Each point is reached from the start by the listed moves, each made 0, 1 or 2 times, or once backwards (-1), plus a little noise. Is the number of moves made odd or even? Then give how often each move was made.

Moves:
(1): 0.23, -0.06, 0.03
(2): 0.08, 0.29, 0.01
(3): -0.04, 0.00, 0.36
Start: 0.09, 0.01, 0.09
Points:
0.61, -0.10, -0.22 -> odd (2, 0, -1)
0.21, 0.31, -0.24 -> even (0, 1, -1)
0.42, -0.40, 0.50 -> even (2, -1, 1)

Moves:
(1): 0.30, -0.08, 0.01, 0.01, -0.08, 0.04, 0.04
(2): 0.05, 0.26, -0.03, 0.01, 0.01, -0.06, 0.03
(3): -0.01, 0.06, 0.36, 0.01, 0.03, 0.00, 0.01
(4): 0.00, -0.01, 0.02, 0.42, -0.02, -0.01, -0.03
Start: 0.01, -0.01, 0.06, 0.01, 0.04, 0.03, -0.05
Points:
-0.23, 0.26, -0.32, 0.43, 0.09, -0.07, -0.10 -> even (-1, 1, -1, 1)
0.74, 0.28, -0.33, 0.04, -0.13, 0.02, 0.08 -> odd (2, 2, -1, 0)
0.42, 0.48, 0.42, 0.86, -0.02, -0.07, 0.01 -> even (1, 2, 1, 2)
0.06, 0.29, 0.43, 0.85, 0.04, -0.06, -0.06 -> even (0, 1, 1, 2)
-0.35, -0.10, 0.82, 0.42, 0.13, 0.03, -0.13 -> odd (-1, -1, 2, 1)

Moves:
(1): 0.34, -0.04, -0.04, -0.07, 0.05, 0.04, 0.01, -0.03, -0.02, -0.01
(2): 0.02, 0.37, -0.04, 0.01, 0.04, -0.07, -0.09, -0.02, 0.07, -0.06
(3): 0.02, 0.02, 0.30, 0.02, -0.02, -0.03, -0.03, 0.03, -0.02, 0.01
(4): 0.09, 0.00, -0.02, 0.39, -0.04, 0.05, -0.02, 0.05, -0.06, 0.05
(5): 0.01, -0.03, 0.02, 0.03, 0.40, -0.03, 0.08, 0.00, 0.03, 0.05
(6): 0.00, 0.02, 0.03, -0.04, 0.02, 0.33, -0.05, 0.14, 0.04, -0.04
(7): 0.01, 0.06, 0.06, -0.01, -0.07, 0.05, 0.38, -0.01, -0.02, -0.02
(8): 0.01, -0.01, -0.03, 0.01, -0.04, -0.09, 0.02, 0.26, 0.10, -0.02
Start: 0.05, 0.08, -0.15, 0.06, 0.14, -0.04, 0.18, -0.16, -0.02, -0.11
Points:
0.58, -0.28, -0.14, 0.73, -0.02, 0.45, 0.61, 0.31, -0.12, -0.03 -> odd (1, -1, 0, 2, 0, 1, 1, 1)
0.60, -0.02, -0.47, 0.82, 0.78, -0.07, 0.77, 0.39, 0.08, 0.02 -> odd (1, 0, -1, 2, 2, 0, 1, 2)
0.51, 0.09, 0.49, 0.36, 0.58, 0.69, 0.08, -0.06, -0.13, -0.06 -> even (1, 0, 2, 1, 1, 2, 0, -1)
0.57, 0.14, -0.46, 0.76, -0.44, -0.06, 0.93, -0.30, -0.28, -0.07 -> even (1, 0, -1, 2, -1, -1, 2, 0)

Moves:
(1): 0.46, -0.01, 0.07, 0.02, 0.09, -0.05, 0.03, 0.04, -0.01, -0.16, 0.03, -0.05, 0.01
(2): -0.04, 0.42, 0.02, -0.04, -0.09, 0.06, 0.09, 0.04, 0.02, 0.00, -0.03, -0.03, 0.00
(3): -0.05, -0.03, 0.33, 0.00, 0.01, -0.10, 0.03, 0.01, -0.05, 0.12, 0.00, 0.03, -0.07
(4): 0.02, 0.07, 0.01, 0.44, 0.00, -0.04, -0.01, 0.05, -0.02, -0.05, 0.05, 0.08, -0.04
(5): -0.07, 0.02, -0.01, 0.00, 0.36, 0.04, -0.03, 0.02, -0.11, 0.00, 0.00, -0.06, 0.00
(6): 0.10, -0.07, 0.05, 0.00, 0.02, 0.50, 0.01, 0.00, 0.03, 0.06, 0.12, 0.03, -0.04
(7): -0.05, -0.16, -0.04, 0.03, -0.02, 0.00, 0.47, 0.09, -0.10, 0.03, 0.03, 0.01, 0.07
(8): -0.05, -0.02, 0.02, -0.01, -0.09, 0.00, -0.14, 0.57, -0.03, 0.01, 0.10, -0.06, 0.05
(9): -0.06, -0.04, 0.04, 0.01, 0.11, -0.04, 0.03, 0.07, 0.42, -0.05, 0.05, -0.07, 0.01
(10): 0.10, 0.00, -0.08, 0.00, 0.04, -0.04, -0.04, 0.01, 0.00, 0.36, 0.00, 0.02, 0.09
(11): -0.05, 0.05, -0.02, -0.02, 0.03, -0.06, 0.04, -0.06, -0.06, -0.03, 0.37, -0.02, -0.03
Start: -0.01, -0.13, -0.03, 0.09, 0.12, 0.10, 0.12, -0.06, 0.14, 0.30, 0.02, -0.23, 0.16
Points:
0.61, -0.11, 0.09, 0.11, 0.17, 1.11, 0.54, 0.78, 0.58, 0.63, 0.06, -0.32, 0.35 -> odd (1, 1, 0, 0, 0, 2, 1, 1, 1, 1, -1)
-0.55, 0.47, 0.05, -0.41, -0.20, -0.31, 0.52, 0.67, 0.06, 1.38, -0.47, -0.29, 0.45 -> odd (-1, 2, 1, -1, 0, -1, 1, 1, 0, 2, -1)
0.08, -0.28, 0.08, 0.95, -0.18, -0.04, -0.36, -0.12, 0.28, -0.19, 0.12, -0.02, -0.05 -> even (0, -1, 0, 2, -1, 0, -1, 0, 0, -1, 0)
0.76, 0.05, 0.94, -0.38, 0.36, 0.85, 0.46, 0.00, 0.47, -0.08, 0.66, -0.44, -0.13 -> odd (2, 1, 2, -1, 0, 2, 0, 0, 1, -1, 1)

Moves:
(1): 0.28, 0.04, -0.05, 0.01, 0.01, 0.05, -0.01, -0.04, 0.02, 0.01, 0.02, -0.06, -0.01, 0.00, -0.01, 0.02
(2): -0.07, 0.38, 0.03, 0.02, -0.08, 0.01, -0.01, -0.03, 0.01, -0.01, 0.00, 0.03, -0.05, -0.01, -0.01, -0.09
(3): 0.02, -0.05, 0.25, 0.02, 0.00, 0.04, 0.01, -0.01, 0.04, 0.00, 0.04, 0.04, 0.04, -0.01, -0.01, -0.01
(4): -0.02, -0.01, -0.01, 0.27, 0.01, -0.09, -0.06, -0.01, 0.02, -0.02, 0.03, 0.03, -0.05, -0.05, 0.03, -0.01
(5): -0.07, 0.07, 0.05, 0.00, 0.36, 0.02, -0.05, 0.07, -0.05, 0.03, 0.06, 0.00, 0.06, -0.19, -0.03, -0.02
(6): -0.03, -0.02, -0.03, 0.07, -0.07, 0.30, -0.07, 0.00, -0.07, -0.01, -0.07, 0.06, 0.02, -0.04, 0.07, 0.09
(7): -0.03, 0.03, -0.01, 0.03, 0.01, 0.03, 0.24, -0.03, 0.04, -0.05, -0.05, -0.02, 0.01, 0.01, 0.02, -0.01
(8): 0.00, 0.07, 0.05, 0.01, -0.06, -0.03, 0.00, 0.46, 0.02, 0.09, -0.07, 0.05, -0.03, 0.04, 0.09, 0.09
(9): 0.01, 0.02, -0.07, 0.03, 0.03, 0.06, -0.05, -0.04, 0.35, 0.08, -0.01, -0.02, 0.11, 0.03, 0.06, 0.01
(10): 0.02, 0.02, 0.00, 0.01, -0.02, -0.02, 0.06, -0.06, -0.04, 0.23, 0.02, 0.00, 0.02, -0.04, 0.02, 0.06
(11): -0.03, -0.03, -0.06, 0.00, -0.02, 0.03, 0.05, 0.03, 0.02, -0.03, 0.30, 0.04, -0.03, 0.05, 0.04, 0.01
(12): 0.05, 0.02, -0.03, -0.01, -0.02, -0.02, 0.01, -0.03, 0.00, -0.04, 0.01, 0.25, 0.02, -0.01, -0.03, 0.01
(13): -0.03, 0.01, 0.03, 0.03, -0.01, 0.00, -0.01, 0.01, -0.08, -0.01, 0.04, -0.06, 0.28, 0.05, 0.03, 0.03
(14): -0.01, 0.00, 0.00, 0.07, 0.09, 0.01, -0.01, 0.01, -0.02, 0.05, -0.05, 0.03, -0.04, 0.24, -0.01, 0.01
Start: 0.07, -0.04, -0.12, 0.08, -0.22, -0.05, -0.06, 0.00, 0.01, -0.01, 0.00, 0.25, -0.07, 0.04, -0.02, 0.04
Points:
-0.06, -0.08, 0.00, 0.70, 0.18, -0.03, -0.56, 0.10, 0.69, -0.09, 0.54, 0.31, 0.38, -0.06, 0.13, 0.00 -> even (0, 0, 1, 2, 1, 0, -1, 0, 2, -1, 1, 0, 1, 0)
0.69, 0.38, -0.29, -0.17, -0.38, 0.33, 0.04, -0.21, 0.93, 0.02, 0.67, 0.74, -0.07, -0.08, 0.04, 0.00 -> odd (2, 1, 1, -1, 0, 0, 0, 0, 2, 0, 2, 2, -1, -1)
-0.02, 0.63, -0.26, 0.55, 0.22, 0.44, 0.08, 0.90, -0.50, 0.57, 0.07, 0.33, -0.56, -0.24, 0.28, 0.39 -> even (1, 1, -1, 1, 2, 2, 1, 2, -1, 2, 1, -1, -1, 1)
-0.12, 0.64, -0.15, 0.45, -0.17, 0.38, -0.46, -0.51, 0.60, -0.12, 0.91, 0.85, 0.46, -0.35, 0.10, -0.10 -> even (0, 2, 1, 1, 1, 1, -1, -1, 2, 0, 2, 2, 1, -1)
0.42, 0.51, -0.37, 0.72, 0.54, 0.26, 0.05, 0.81, 0.10, 0.21, -0.45, 0.63, 0.58, 0.23, 0.24, 0.42 -> odd (2, 0, -1, 1, 2, 1, 2, 2, 1, 0, -1, 2, 2, 2)
0.22, -0.32, -0.02, 0.54, 0.41, 0.58, 0.36, -0.52, -0.57, 0.08, 0.48, 0.75, 0.38, -0.51, 0.02, 0.37 -> even (1, -1, 1, 1, 2, 2, 2, -1, -1, 2, 1, 2, 1, 0)
-0.04, 1.08, 0.27, -0.03, 0.33, -0.19, -0.31, 0.86, 0.50, 0.63, 0.17, 0.73, 0.76, 0.14, 0.10, 0.09 -> even (0, 2, 1, -1, 2, -1, -1, 2, 2, 1, 0, 2, 2, 1)
0.63, 0.27, -0.48, -0.08, -0.36, -0.01, 0.13, -0.62, 0.56, 0.07, 0.56, 0.20, -0.44, 0.84, -0.12, -0.16 -> odd (2, 1, 0, -1, -1, -1, 0, -1, 1, 0, 2, 0, -1, 2)

Moves:
(1): 0.29, 0.07, 0.00, 0.11, -0.12, -0.09, -0.06, 0.08, -0.02, -0.04, -0.12, -0.02, 0.08, 0.07, -0.01, -0.05, 0.11, -0.01, 0.08, 0.10, -0.01, 0.06
(2): 0.02, 0.22, 0.01, 0.02, 0.01, -0.07, -0.08, -0.05, -0.03, 0.07, 0.06, -0.02, -0.19, 0.09, 0.08, 0.03, 0.00, 0.09, -0.06, 0.03, -0.04, -0.07
(3): 0.01, 0.00, 0.31, 0.04, 0.06, 0.00, -0.21, 0.10, 0.04, -0.10, -0.03, 0.01, -0.03, 0.05, -0.13, 0.05, 0.01, 0.01, -0.03, 0.13, -0.07, -0.02
(4): -0.17, 0.09, -0.06, 0.38, 0.05, -0.01, -0.01, 0.13, -0.03, -0.11, -0.11, -0.05, 0.08, 0.06, -0.01, 0.10, 0.11, 0.04, -0.06, -0.08, 0.04, -0.04
(5): 0.07, 0.12, 0.07, 0.02, 0.38, -0.16, 0.08, 0.02, -0.05, -0.11, -0.08, -0.12, 0.13, 0.05, -0.11, 0.11, 0.06, -0.04, 0.01, -0.03, 0.09, 0.13
(6): 0.08, -0.06, -0.02, 0.10, 0.05, 0.34, -0.03, 0.03, 0.06, 0.05, 0.02, 0.05, -0.01, -0.02, 0.03, 0.03, 0.05, -0.02, 0.11, 0.09, -0.01, 0.15
(7): 0.04, 0.03, 0.11, 0.03, -0.10, 0.04, 0.24, -0.05, -0.16, -0.10, 0.00, -0.06, -0.03, 0.03, -0.01, -0.10, 0.08, -0.02, -0.15, 0.00, -0.13, 0.00
(8): 0.00, 0.03, 0.00, -0.10, -0.06, -0.06, 0.06, 0.38, 0.04, -0.11, 0.07, 0.11, -0.07, 0.13, 0.01, 0.07, -0.15, 0.06, 0.10, 0.16, -0.14, 0.11
(9): -0.03, 0.12, -0.01, 0.06, -0.11, -0.12, 0.13, -0.03, 0.35, 0.00, -0.04, -0.17, 0.00, -0.11, -0.16, -0.05, -0.15, -0.01, 0.02, -0.03, -0.01, -0.03
(10): -0.04, -0.07, 0.02, 0.04, -0.08, -0.04, 0.03, -0.06, -0.02, 0.25, -0.14, -0.05, -0.01, 0.14, -0.04, -0.03, 0.04, 0.05, -0.06, -0.09, -0.05, 0.02
(11): 0.12, -0.14, 0.12, 0.20, 0.04, -0.08, 0.04, 0.04, -0.05, 0.09, 0.26, 0.01, -0.13, 0.03, 0.06, -0.05, -0.05, -0.02, 0.09, -0.12, 0.07, -0.04
(12): 0.01, 0.05, 0.05, 0.04, 0.02, -0.22, 0.08, -0.08, 0.16, 0.02, 0.02, 0.25, -0.15, -0.07, -0.05, -0.09, 0.03, 0.11, -0.11, 0.04, 0.01, 0.05
(13): -0.06, 0.05, 0.05, -0.01, -0.04, 0.00, -0.10, 0.03, 0.06, -0.01, 0.10, -0.01, 0.25, 0.06, -0.02, -0.12, -0.02, 0.03, -0.08, 0.00, -0.04, 0.04
(14): 0.04, -0.03, -0.01, 0.02, -0.03, 0.05, -0.06, -0.06, 0.14, -0.14, 0.03, 0.04, -0.07, 0.22, -0.09, 0.04, -0.06, -0.02, -0.05, -0.11, 0.03, 0.04
(15): 0.11, -0.10, 0.06, -0.01, 0.02, 0.07, 0.09, -0.04, 0.06, -0.05, -0.15, -0.02, 0.02, -0.01, 0.28, -0.04, -0.09, 0.03, -0.05, -0.01, -0.08, 0.01
(16): 0.02, 0.03, -0.03, -0.02, -0.08, 0.01, 0.08, -0.08, -0.02, -0.01, 0.02, 0.03, 0.05, 0.04, 0.09, 0.27, -0.06, 0.12, -0.08, -0.02, 0.12, 0.02
(17): 0.05, 0.08, 0.07, -0.09, 0.03, -0.04, 0.04, 0.08, 0.08, 0.09, -0.03, -0.09, 0.07, 0.03, 0.12, 0.00, 0.27, -0.21, 0.00, 0.04, -0.02, -0.02
(18): 0.02, -0.10, 0.08, 0.03, 0.03, 0.03, -0.02, -0.04, 0.06, -0.04, 0.03, -0.11, -0.07, 0.16, 0.03, -0.12, 0.33, 0.35, 0.14, 0.09, 0.01, -0.04
(19): -0.04, 0.12, 0.10, 0.03, -0.02, -0.01, -0.01, -0.04, -0.02, -0.02, -0.08, 0.11, 0.00, 0.05, 0.03, 0.04, -0.02, 0.03, 0.20, -0.03, 0.04, 0.10
(20): -0.02, -0.15, 0.02, -0.03, 0.14, -0.06, 0.05, -0.17, 0.00, 0.02, -0.01, 0.08, 0.04, 0.18, 0.05, 0.08, -0.11, -0.07, 0.10, 0.30, -0.05, -0.21
Start: 0.02, 0.08, 0.15, 0.09, 0.18, -0.03, -0.05, 0.00, -0.01, 0.18, -0.01, 0.16, 0.01, 0.00, 0.08, -0.01, -0.09, -0.10, 0.07, -0.07, 0.05, -0.05
Points:
0.46, 0.77, 0.24, 0.74, 0.19, -0.81, 1.47, 0.21, 0.55, -0.41, -1.51, 0.08, 0.62, 0.29, 0.48, 0.24, 0.04, -0.89, 0.28, 0.54, -0.35, 0.11 -> even (2, -1, -1, 2, 1, 0, 2, 1, 2, 0, -1, 1, -1, 0, 2, 0, 2, -1, 2, 2)
-0.45, 0.09, 0.74, 0.13, 0.28, 0.56, -0.35, 0.82, 0.90, -0.93, 0.03, 0.08, 0.13, 1.12, -0.44, 0.78, 0.22, 0.37, 0.83, 0.80, -0.13, 0.07 -> odd (-1, -1, 2, 1, 0, 1, 0, 2, 1, -1, -1, -1, 0, 2, -1, 1, 1, 2, 1, 1)
0.87, -0.08, 1.19, 0.93, 0.48, -0.36, -0.80, 0.15, 0.45, 0.40, 0.14, 0.15, 0.18, 1.52, -0.35, 0.32, 0.49, 0.07, 0.76, 0.21, 0.30, 0.23 -> even (2, 0, 2, 0, 1, 1, -1, 0, 0, 2, 2, 0, 1, 2, -1, 1, 1, 1, 1, 1)
0.24, 0.47, 0.86, 1.20, -0.01, -0.58, 0.40, 1.05, -0.40, -0.02, -0.49, -0.07, 0.05, 0.94, -0.14, 0.13, 0.25, -0.46, 1.03, 0.88, -0.57, -0.31 -> even (2, 0, 1, 2, 0, 0, 2, 2, 1, 1, 1, -1, -1, -1, -1, -1, 1, 0, 2, 2)
-0.15, -0.39, 0.65, 1.01, 0.24, 0.96, -0.11, 0.21, -0.30, -0.24, -0.16, -0.01, 0.11, 0.57, 0.11, 0.27, 0.13, -0.31, -0.08, 0.78, -0.53, -0.59 -> odd (0, 0, 2, 2, -1, 2, 2, 0, 0, 0, 0, -1, 0, 0, 0, 0, 0, 0, -1, 2)

Moves:
(1): 0.11, 0.03, -0.02, -0.01, 0.17, 0.05, 0.19, 0.07, -0.02, 0.27, -0.14, 0.11, -0.08, -0.01, -0.15, 0.03, -0.06, 0.15, 0.09, 0.11, -0.15, -0.05, 0.08, 0.09
(2): 0.42, 0.08, -0.12, 0.15, -0.20, -0.12, 0.21, 0.03, -0.15, 0.14, -0.03, 0.00, 0.00, 0.00, -0.11, 0.04, 0.10, 0.17, 0.02, 0.01, -0.13, 0.04, 0.09, 0.09
(3): -0.13, -0.10, 0.15, -0.02, 0.03, -0.09, 0.13, -0.02, -0.04, 0.03, 0.07, 0.15, 0.00, -0.04, 0.00, 0.00, -0.09, -0.09, 0.07, -0.03, 0.19, 0.05, 0.07, 0.08
(4): -0.06, 0.16, -0.08, -0.12, -0.02, -0.09, 0.11, -0.04, 0.04, 0.07, 0.04, -0.02, -0.03, 0.05, 0.08, 0.14, 0.17, -0.01, 0.03, -0.17, 0.00, -0.25, 0.16, 0.01
(5): 0.10, 0.26, -0.12, -0.15, 0.08, -0.10, -0.04, -0.03, -0.26, 0.01, -0.45, -0.21, -0.08, 0.15, 0.29, 0.07, 0.16, 0.14, -0.31, 0.18, -0.02, -0.15, 0.07, 0.11
(6): -0.03, -0.04, 0.04, 0.06, -0.03, -0.03, 0.05, 0.04, 0.13, 0.01, 0.05, 0.00, -0.07, -0.13, 0.13, -0.08, 0.02, -0.01, 0.02, 0.08, -0.05, 0.10, 0.10, 0.02
(7): -0.15, -0.01, 0.02, 0.13, -0.03, -0.23, -0.03, 0.11, 0.07, -0.15, -0.05, 0.00, -0.09, 0.03, -0.05, -0.07, -0.02, -0.01, -0.09, -0.01, -0.04, -0.11, 0.03, -0.08
(8): -0.09, 0.02, 0.10, 0.04, 0.03, 0.01, -0.25, -0.03, 0.10, 0.18, -0.18, 0.20, 0.04, 0.05, -0.11, -0.17, 0.11, 0.06, 0.10, 0.04, -0.04, -0.18, 0.06, -0.12
(9): 0.15, 0.07, 0.03, -0.06, 0.08, -0.01, 0.06, 0.10, 0.08, -0.06, 0.00, 0.08, 0.11, 0.10, -0.03, -0.09, -0.19, -0.08, -0.11, 0.17, 0.19, 0.00, -0.04, -0.04
(10): 0.04, 0.07, 0.11, -0.04, 0.06, 0.04, 0.07, 0.09, -0.01, 0.09, -0.01, 0.00, 0.04, -0.19, 0.12, -0.06, 0.07, -0.07, 0.08, -0.11, -0.01, 0.01, -0.01, -0.13
(11): -0.33, -0.04, -0.02, 0.19, 0.04, -0.10, -0.20, -0.09, 0.00, 0.04, 0.06, 0.07, -0.01, 0.01, 0.02, -0.08, -0.03, -0.14, -0.16, 0.03, -0.11, 0.03, 0.06, 0.13
(12): -0.06, 0.05, -0.06, 0.06, 0.07, 0.07, -0.08, -0.03, -0.13, 0.12, 0.01, 0.11, 0.08, -0.06, -0.01, -0.01, -0.06, 0.11, 0.03, -0.07, 0.11, -0.12, -0.02, -0.06
(13): 0.14, -0.18, 0.17, -0.01, -0.09, -0.10, 0.26, 0.06, -0.09, 0.03, -0.15, -0.13, 0.02, -0.04, 0.07, 0.01, -0.08, -0.08, 0.00, 0.05, 0.05, -0.06, 0.05, 0.03
(14): -0.06, 0.03, -0.03, -0.06, 0.02, 0.10, -0.04, 0.10, -0.02, -0.12, 0.07, -0.01, 0.08, 0.02, 0.09, 0.01, -0.16, 0.05, 0.03, -0.06, 0.03, 0.18, 0.08, 0.10
(15): -0.06, -0.04, -0.05, 0.28, 0.10, -0.03, -0.10, 0.08, 0.05, -0.06, -0.06, -0.17, 0.06, -0.03, 0.14, 0.06, 0.02, -0.07, -0.03, 0.05, 0.02, 0.01, -0.09, 0.03
(16): 0.08, -0.13, 0.09, -0.14, -0.07, -0.16, -0.02, -0.07, -0.08, 0.00, 0.11, -0.29, 0.04, -0.17, -0.05, 0.00, 0.12, -0.12, 0.12, -0.08, -0.21, 0.01, -0.13, 0.11
(17): -0.23, 0.08, 0.17, 0.03, -0.09, -0.10, 0.05, 0.20, 0.02, 0.13, 0.21, -0.17, 0.00, -0.06, 0.14, 0.05, 0.04, -0.05, -0.04, 0.00, -0.03, -0.01, 0.09, -0.05
(18): 0.00, -0.08, -0.05, 0.08, 0.05, -0.15, 0.06, -0.19, -0.05, 0.03, -0.36, -0.01, 0.17, -0.05, -0.11, -0.07, -0.22, 0.07, -0.03, 0.04, 0.06, 0.13, -0.15, 0.10
(19): 0.09, -0.14, -0.08, -0.16, -0.09, -0.07, -0.07, 0.02, 0.06, 0.03, 0.14, 0.19, -0.23, -0.03, -0.06, 0.21, -0.21, -0.03, -0.10, -0.02, 0.03, 0.09, 0.12, 0.10
(20): -0.22, 0.09, -0.05, 0.01, -0.05, 0.07, 0.05, 0.14, -0.01, 0.18, -0.10, 0.07, -0.14, -0.14, -0.02, -0.25, -0.07, 0.03, 0.05, -0.06, -0.01, 0.05, 0.07, 0.30
(21): -0.20, 0.00, -0.07, -0.13, -0.11, -0.18, 0.13, -0.03, -0.33, -0.06, -0.09, 0.07, 0.10, 0.06, 0.10, -0.05, 0.07, -0.20, 0.10, -0.17, 0.03, -0.03, -0.13, 0.01
(22): -0.05, 0.07, 0.15, 0.05, 0.20, -0.02, 0.16, 0.11, -0.05, 0.00, -0.05, -0.05, 0.08, 0.06, 0.34, -0.05, 0.03, 0.11, 0.18, -0.21, -0.09, -0.05, -0.04, 0.12
(23): -0.07, -0.21, -0.12, -0.13, 0.01, -0.07, 0.05, 0.09, -0.02, -0.02, -0.01, -0.01, -0.04, -0.01, 0.02, -0.08, 0.10, 0.02, -0.10, -0.11, 0.00, 0.26, 0.07, 0.03
(24): -0.02, 0.03, 0.04, 0.05, -0.04, -0.08, 0.03, 0.03, 0.05, 0.05, 0.07, -0.09, -0.15, 0.05, 0.02, -0.05, 0.01, -0.09, 0.02, 0.01, 0.00, 0.08, 0.09, -0.17
Start: 0.13, 0.05, -0.09, 0.06, 0.22, -0.10, 0.09, -0.18, 0.14, 0.07, -0.22, 0.10, -0.06, -0.07, -0.25, 0.18, 0.04, -0.02, -0.08, 0.04, -0.02, -0.02, 0.23, 0.05
Points:
-1.48, -0.52, 0.42, -0.07, 0.88, -1.25, 0.15, -0.64, -0.29, 0.15, -1.05, 1.09, 1.01, -0.04, -0.34, -0.93, -0.70, -0.61, 0.87, -0.79, 0.41, -0.58, -0.49, 1.02 -> even (0, -1, 2, 1, -1, 0, 1, 2, 2, -1, 1, 1, 0, 0, 0, 2, -1, 2, 0, 1, 2, 2, 0, -1)
-0.69, 0.83, -0.33, -1.57, 0.24, -0.50, -0.21, 0.22, -0.65, 0.15, -1.21, 0.36, -0.22, 0.35, 1.13, -0.30, -0.03, 0.24, -0.01, -0.70, 0.12, -0.55, 0.62, 1.08 -> odd (-1, -1, -1, 1, 2, 1, 0, 2, 1, -1, -1, 1, 0, 2, -1, 1, 0, 0, 2, 2, 2, 2, 0, 0)
-1.44, 0.20, -0.87, -0.26, 0.28, -0.84, -0.42, -0.54, -0.57, 0.82, -0.36, -0.28, -0.50, -0.15, 0.35, 0.40, 0.92, -0.14, -0.94, -0.18, -0.07, -0.03, 1.02, 1.21 -> even (0, 0, 2, 2, 2, 0, -1, 0, -1, -1, 2, 1, -1, 0, 1, 1, 1, 0, 0, 1, 0, -1, 2, 0)
-1.69, -0.04, -0.11, 0.67, 0.59, -1.13, 0.63, 0.45, -0.07, 0.13, -0.92, 0.68, 0.80, 0.39, -0.55, -0.31, -0.70, -0.22, 0.01, -0.13, 0.20, 0.08, 0.29, 0.52 -> even (2, 0, 1, 1, -1, -1, 2, 1, 1, -1, 1, -1, 0, 2, 1, -1, 2, 2, -1, 0, 2, 0, 1, -1)
